Each row of a before or after table is a point. One or more steps were done to the points. Then noise was added and the rows were shuffled. The steps act on columns, c1 being the first. Name the steps. A step turns or swaps two columns, mirrors them in a line or flattens them onto one, adds a multiple of one to another, or multiplies or shifts one. Angles are multiples of 10 degrees, from the lower column toward the higher: turns from -170 to 170, lines from 10 to 170 but not 90. Use the fewest steps. Two steps may share a column if one is a turn and the other turns, adds or multiplies; they go together, in the order done. Otherwise the lowest column goes first.

Before (13 x 2):
[[-14   1]
 [-22 -32]
 [ 65 -11]
 [-25  27]
 [ 47 -28]
 [-20 -15]
 [ 23 -35]
 [-15 -32]
 [-31  37]
 [-12  28]
 [  0 -20]
 [-36 -19]
 [ -2 -37]]
After:
[[ 20 -47]
 [ 45 -82]
 [-28  70]
 [  0 -36]
 [-15 -17]
 [ 63 -78]
 [-15  14]
 [-14 -16]
 [-36  17]
 [-10  44]
 [ -3 -20]
 [-23   5]
 [-25  48]]
Steps: add -1 times c1 to c2

Before:
[[ 51  76 -12  14]
 [-80  24 -64  -4]
 [ 32   1  18  -5]
 [-55 -14   1  23]
 [-19  31 -41  -7]
 [-35  17 -20  13]
 [-52 -30 -17  60]
 [ 24   7  16 -46]
 [-54  19 -33  51]
 [-31  15  46  48]
 [  2 -48 -18 -14]]
After:
[[-22  -9  21 -12]
 [ 73  42   8   3]
 [  2  -1  15 -35]
 [-13 -15  14  63]
 [ 25  18 -11  20]
 [-29 -16  65  -4]
 [ 23  15 -48 -12]
 [-45 -27  28 -62]
 [-50 -25  62  17]
 [-17 -16  -9 -30]
 [-46 -20  19  16]]
Steps: flatten c1 and c2 onto the line at 30 degrees; mirror c3 and c4 in the line at 60 degrees

Before:
[[ -3  -9  38  64 -18 -23  30  41]
 [ 33  -5  46 -13 -21  -3  48  37]
 [ 22 -20  -4 -16  29 -63 -31 -15]
 [ 45 -22   2  65  18   4   1  25]
 [ 52  19  37  14  39   0 -37  -3]
 [ -2 -29  36  61 -30  30   8  40]
 [  3  26 -36 -24  46 -11   3   2]
 [ 69  25 -13  11 -21 -61 -45   3]
 [ 84  67 -11 -10  59 -50  12 -41]
 [ -3  19  36   6  60 -35 -27  15]
 [ -4  -6  -8  31 -17  12  20 -27]
 [ 58  25  24 -30 -28  -6  23  -7]
 [ 33  40 -10 -23 -39 -27  32   6]]
After (13 x 8):
[[-14   2  65  37 -34  49 -73   8]
 [ 37 -16  -2  64  -6 -11  50  47]
 [ 38 -41  -1  37  -7 -60  12  45]
 [ 37  53  -5  34  34  23 -44   2]
 [ -8   5  33  12 -54  23  54 -24]
 [  0  -6  47  39  27 -27   2  56]
 [-36  48   6   5  20  11   8 -26]
 [ 45 -17  35  27 -13 -12  78 -23]
 [ -8  87  81 -12   3  63  20   2]
 [ 38  37  51   1  18   0 -60  13]
 [ -6 -16  -4 -19 -10  -1  32  38]
 [ 23   0  60 -13 -38  13  40 -26]
 [ -4   3  19  17  34  67 -50 -10]]
Steps: swap c1 and c3; turn c2 and c5 by -40 degrees; turn c4 and c8 by 110 degrees; turn c4 and c6 by 150 degrees; multiply c7 by 1.6
